Each wall is flat, endless, passes through zero and stands at right angles to its row. A trip goes straight from one point to another. List the walls that it crosses, first one first.

Walls:
(1): -.66  -.52
(2): .31  .52
(3): -.19  -.05
(4): -.01  -.64
(5): -.65  -.28
(6): .23  .17
(7): .36  .29
Trips:
.16  -.26 to -.84  .23 -> 5, 3, 4
.14  .26 to -.04  .49 -> none

Walls:
(1): -.01  .11  -.01  .55  .50  -.26
(2): -.15  .11  -.11  .11  .02  .26
(3): .22  .66  -.12  .17  .38  .23
(4): -.29  .09  -.06  .00  -.20  .00
(5): -.21  -.52  .31  .29  .24  .48
(6): -.26  -.30  -.54  .30  -.12  .64
(7): .08  .61  -.03  .16  -.86  -.31
Trips:
-.94  .04  .31  -.24  -.07  .05 to .24  -.17  .00  -.26  .35  .14 -> 6, 4, 2, 3
.14  -.09  -.14  .20  .07  .19 to -.27  .25  -.38  .51  -.13  .56 -> 4, 7
.09  -.21  -.63  -.18  -.14  -.24 to .01  -.63  .23  -.12  .20  .10 -> 7, 4, 5
-.26  -.10  .22  -.29  -.08  .31 to .27  -.70  .94  .35  -.11  .26 -> 4, 2, 6
.75  -.02  -.32  -.62  .31  .42 to -.46  .32  -.01  -.14  -.33  -.11 -> 2, 6, 7, 4, 3

Walls:
(1): .26  .47  -.09  -.14  -.23  -.52  .29  .25  -.12  -.01  -.50
(2): .03  .50  -.26  .02  .19  -.59  .24  .09  .15  .13  .28
(3): -.15  .18  -.35  .27  -.51  -.40  .17  .48  .14  -.10  .23
(4): -.22  -.15  .12  .56  .07  -.44  -.16  -.26  .10  .08  .23
(5): -.03  .41  .13  -.49  -.11  -.07  -.36  .57  -.06  -.56  -.11
Trips:
.45  .47  -.18  .26  -.41  -.03  -.21  .41  .38  -.21  -.23 to .04  .48  -.09  .21  .03  -.38  .26  -.45  .53  -.42  .31 -> 4, 5
.18  .40  .64  .44  -.31  -.32  -.54  -.28  .41  -.23  -.29 to .11  .16  .37  -.21  -.06  -.15  .54  .23  -.31  -.57  .36 -> 2, 4
.08  .07  .36  -.19  -.10  .17  .27  .41  -.94  -.68  -.17 to -.53  -.12  .28  -.39  -.33  .07  .43  .50  -.17  .19  -.28 -> 3
-.51  -.38  .29  -.01  .19  -.53  .41  -.36  .62  -.12  .40 to .11  -.17  -.24  .19  .48  -.14  -.65  -.05  -.29  .07  -.30 -> 3, 2

Walls:
(1): -.05  -.25  .07  -.51  -.50  .07  -.33  .23  .28  .15  .04  -.28  .27  .17
(2): .28  -.36  .31  -.75  .22  -.19  .41  .21  -.73  .22  -.45  -.26  -.35  -.34
(3): -.01  -.27  -.06  .10  .27  -.51  -.04  .06  -.25  -.17  -.39  .15  -.41  -.19
(4): -.09  .18  -.34  -.04  -.36  -.38  .14  -.23  -.39  -.04  .47  .08  .10  .08
(5): -.32  .28  -.19  -.27  -.41  .84  -.32  -.01  .12  .23  .33  .28  -.32  -.11
Trips:
.18  -.08  .03  .08  -.19  .29  -.57  -.11  .10  -.19  -.10  .26  .32  .19 to -.39  -.37  -.38  .28  -.54  -.04  -.06  -.50  .11  .03  .36  .50  -.30  -.02 -> 4, 1, 3
-.36  -.41  .06  .05  -.44  -.25  .16  .44  -.51  .02  .31  -.04  -.05  .48 to -.67  .06  .30  .01  .10  -.57  .37  .08  -.30  .29  -.02  .50  .41  -.08 -> 1
.16  .35  .15  .00  -.42  .28  -.35  .01  .24  -.42  -.26  -.66  .39  .23 to -.20  -.04  -.40  .03  .14  .07  .08  .34  .18  -.52  -.80  -.17  .28  .11 -> 5, 3
-.14  -.61  -.48  -.11  .06  .37  -.28  .12  -.12  -.65  -.43  -.18  -.25  -.17 to .63  .27  -.33  -.05  .11  -.29  -.26  -.25  -.35  -.16  -.44  .01  -.33  -.50 -> 1, 5, 4
.41  -.32  -.17  .35  .11  .16  -.23  -.18  .23  .27  -.16  -.07  -.38  -.05 to .10  -.12  .00  .09  -.49  -.06  .10  .16  .83  -.81  .12  -.06  .07  -.30 -> 1, 5, 3
-.20  .33  -.01  .42  -.14  -.28  .19  -.19  .03  -.27  .11  .42  -.14  .46 to -.01  .07  .14  -.25  -.73  .20  .23  -.09  .09  .27  .00  -.12  -.19  .39 -> 3, 5, 1, 2
.02  -.16  .55  -.17  .22  -.04  -.06  .11  -.11  .36  -.21  .28  -.25  -.12 to -.55  -.33  -.27  .10  .40  -.20  .25  -.56  -.59  -.23  -.09  .39  .03  .19 -> 4
-.24  -.46  -.16  -.22  -.65  .07  .02  .23  -.04  .05  .49  .19  .11  -.32 to -.94  .08  -.04  -.27  .44  .08  -.35  .42  .02  -.16  -.38  -.63  .38  .13 -> 4, 2, 5
-.36  .26  .09  -.03  .22  .61  .23  -.01  -.27  .15  -.23  -.21  -.41  -.16 to .22  .11  -.05  -.02  -.59  -.09  .52  .23  -.42  .12  -.15  .23  -.03  .33 -> 4, 5, 1

Walls:
(1): -.01  -.32  -.45  .37  -.08  -.26  .04  -.12  .37  .39  -.10  -.11  .01  -.54  .34  .24  -.23  -.19  .10  .15  .14  -.23  .25  -.22
(2): .21  .22  -.28  -.30  .12  .27  -.05  .20  -.12  -.45  -.44  .39  -.16  -.01  .04  .34  -.77  -.05  .14  -.25  -.25  -.14  -.44  -.22
(3): .18  .15  -.09  .05  -.62  -.17  .15  .11  .53  .40  -.18  .05  .01  -.33  .24  .14  -.34  -.32  .33  .00  .13  -.68  .21  -.38
(4): -.03  .64  -.21  .13  -.07  .03  -.22  -.07  -.19  .21  .65  -.30  .23  .20  .04  .34  -.59  .54  .11  -.01  .36  .10  -.28  -.36
(5): .09  .28  -.08  .31  .56  .13  .24  .12  -.38  -.20  -.06  -.16  .20  .22  -.11  .16  .08  .22  -.10  .36  .43  .40  .11  -.15
(6): -.15  .27  .15  .78  .29  .37  -.19  .20  -.23  .09  -.21  .13  -.04  .51  .11  -.06  -.34  .34  .32  .54  .33  -.24  .03  .30
Trips:
.03  -.14  .22  -.92  -.13  .52  -.06  -.30  -.48  .13  .19  .14  -.17  -.25  -.27  -.20  .23  .10  -.05  -.22  .04  .27  .45  -.04 to .16  .19  .02  .94  .23  -.12  .31  -.06  -.66  .31  .57  .24  -.34  .48  -.15  -.26  .26  .29  -.16  -.39  .00  .24  .43  -.03 -> 5, 4, 6
-.08  -.22  .15  -.15  -.06  .14  .42  .42  -.50  .16  -.38  -.07  -.25  .19  -.26  -.25  -.18  -.39  -.11  -.32  .19  .34  .50  -.21 to .32  .36  -.20  .27  .04  -.14  .03  -.11  -.03  .42  .36  -.31  -.66  .15  .06  .64  -.03  .10  .32  -.40  -.67  .22  .21  -.01 -> 3, 4, 1, 5
-.26  .01  .21  .04  -.07  .86  .36  .13  -.01  .09  -.24  -.17  .16  .01  .06  -.19  -.59  .43  .24  -.29  -.54  -.17  .21  -.16 to -.38  .49  -.13  -.40  -.53  -.56  .29  .18  .06  .31  .21  -.14  -.23  .02  .30  -.14  .49  .05  -.20  .04  -.69  -.15  -.28  -.02 -> 6, 2, 4
-.34  .12  -.58  -.71  .22  -.26  .05  .02  .34  .23  .36  .01  -.01  .21  .10  .43  -.05  -.22  .16  .01  -.37  -.21  -.29  -.53 to -.19  -.24  .44  .60  -.06  -.56  -.15  -.18  -.05  .60  .28  -.08  .25  -.29  .03  .14  -.63  .26  .01  -.06  .05  -.02  .07  -.82 -> 2, 6
-.35  -.27  -.23  .46  .32  -.27  -.05  -.13  -.13  .35  -.18  -.39  .20  .08  -.22  -.29  .06  -.63  .14  -.49  -.22  -.32  -.15  .18 to .64  -.15  .02  .10  -.53  -.10  -.02  .29  -.08  -.24  -.24  -.13  .16  -.45  -.03  -.10  -.30  -.13  .14  .16  -.11  -.05  -.26  -.15 -> 2
-.32  -.03  .21  .16  .27  .24  .04  -.30  .77  -.01  .08  -.01  -.11  .31  .12  -.46  -.42  .02  -.15  .18  -.06  .12  -.24  .10 to .19  .39  -.38  .02  .12  .01  -.31  -.16  -.18  .15  .38  .66  .29  .33  .17  .14  -.13  .28  .13  .13  .04  -.13  -.14  .36 -> 2, 5

Walls:
(1): .32  -.45  .45  -.26  .66  -.04  .19  .23  .09  -.30  .14  .38  -.73  .15  .04  -.06  -.16  -.79  .16  .55  .11  -.13  -.07  .75  -.15  -.17  -.03  .17  -.12  -.21  -.27  -.18  .49  .57  -.60  .40  -.36  -.08  .22  -.21  .11  -.34  -.09  -.66  -.26  -.05  .12  -.41
(2): .09  -.36  .59  .02  .07  -.21  -.41  -.40  .00  .02  .14  .14  -.34  -.37  -.20  .26  .42  -.79  .03  .19  .36  .05  .05  -.16  .06  -.15  .33  -.66  .12  .19  -.03  .29  -.45  -.42  -.27  .23  .26  .17  .21  .07  .10  -.14  -.09  .07  -.59  .20  .20  -.23
(3): -.34  .01  .01  -.07  .50  -.05  .52  .01  -.06  -.46  .13  -.26  .57  .10  -.22  -.09  .10  .17  -.15  -.03  .94  -.03  .02  .01  -.18  -.02  -.12  -.43  -.07  -.41  .17  .30  .23  -.01  -.03  -.35  -.35  -.24  -.03  -.02  -.34  -.18  .14  -.01  -.38  -.08  -.08  -.02
(4): .19  -.18  .31  .29  -.16  .33  .45  -.24  .13  -.06  -.34  .13  .11  .03  .24  .26  -.20  .26  -.06  .39  .06  -.28  .21  -.40  -.21  -.29  -.60  .08  -.55  .65  -.39  .18  .15  -.15  -.10  .36  -.15  .07  -.10  .32  .37  .00  .03  -.34  -.36  .82  -.19  -.44
(5): -.44  -.26  -.04  .30  -.03  .11  -.30  .11  .17  -.12  -.15  .16  -.27  .65  .10  -.29  .08  .59  -.27  .03  .42  .16  -.28  -.26  -.33  .20  .28  -.05  -.08  -.34  .15  -.23  -.20  -.29  -.50  -.15  -.03  .21  .49  .25  .10  .10  -.17  .10  -.15  -.89  .26  .70
(6): .11  .00  .04  .47  .21  -.24  -.04  .46  .09  .29  .03  -.01  .19  .02  .35  -.03  .24  -.28  -.18  -.11  .17  .14  .10  .38  -.02  -.10  -.22  -.74  .45  .54  -.06  .03  .12  .09  -.16  -.14  -.18  -.16  -.36  -.02  -.12  -.05  -.36  -.14  -.25  -.32  -.13  .34
(7): .08  .33  .24  -.31  -.05  .03  -.44  -.06  .34  .36  .07  -.14  -.21  .13  .36  .21  -.49  -.02  .02  .36  -.10  -.26  -.19  -.26  -.13  .26  .13  -.22  -.27  -.39  -.29  -.01  -.03  -.01  -.09  .10  -.11  -.18  -.17  .01  .00  .51  -.47  -.25  -.01  -.37  .28  -.47
(8): -.12  -.05  -.24  .03  .21  .49  .38  .09  -.40  -.23  .27  -.20  .25  .14  -.25  .32  -.40  .12  -.25  -.80  -.01  -.31  .07  -.45  -.64  -.72  -.09  .00  .24  -.15  -.07  .14  -.32  -.20  .05  .19  .50  -.02  .22  .04  .09  -.23  .11  .27  .12  -.35  -.11  -.81
Trips:
.40  -.48  -.16  -.19  .11  .25  -.08  .36  -.21  .57  -.26  -.09  -.36  .10  -.21  -.32  -.27  -.04  .18  -.03  .13  .23  .19  .25  .08  .18  .32  -.33  -.11  -.19  .46  -.09  -.03  .09  .00  .03  .26  -.11  .44  .01  -.08  .02  -.19  .86  .15  .22  -.50  -.36 to .03  -.07  -.02  .47  -.03  .06  -.23  -.01  -.03  -.45  .26  -.42  -.10  .46  .04  .49  .01  -.15  -.08  .17  .09  .22  -.12  -.46  .14  -.11  -.33  .01  .30  .20  -.02  .03  -.44  .44  .37  -.15  .42  -.15  -.46  -.02  .39  -.15  .02  .44  -.20  -.01  .01  -.27 -> 1, 6, 4
.66  -.13  -.01  -.39  .02  -.09  -.04  -.06  -.11  .35  -.08  -.28  -.49  -.06  -.11  -.15  .25  .11  -.23  .12  -.66  .00  -.08  -.31  .07  -.20  -.03  .29  -.30  .51  .41  .21  -.25  -.07  .04  .06  .08  -.06  -.38  .33  .15  -.01  -.56  -.07  .08  -.09  -.33  -.03 to -.06  -.21  -.40  -.15  -.19  .58  .00  -.59  .13  .01  -.12  -.02  .57  -.73  .15  -.51  -.01  .21  -.06  -.45  -.34  .11  .11  .01  .26  -.06  -.59  .27  -.27  .29  -.16  .05  .08  .21  .86  -.08  -.07  -.52  -.34  .35  .21  .14  .04  .03  -.23  -.27  -.25  .48 -> 2, 7
-.51  -.16  .11  -.01  -.41  .12  -.45  -.43  -.02  .09  .31  .11  -.34  -.19  .05  .15  .10  .18  .33  .30  -.37  -.12  -.45  -.13  .45  -.21  .38  -.57  -.03  -.41  -.42  -.41  -.31  -.01  -.24  -.08  -.18  -.40  .00  .41  .02  -.59  .21  -.11  -.11  -.30  -.11  -.38 to -.36  -.06  .10  -.22  -.07  .06  .29  -.39  .07  .28  -.52  .14  -.35  .34  .21  .20  -.12  .29  .00  .25  .22  .31  -.22  -.10  -.14  .13  .24  .03  -.60  -.01  .16  -.29  .12  .01  -.02  .14  .55  .50  .43  .51  -.14  -.07  -.04  .38  .08  -.13  -.05  .39 -> 1, 4, 2
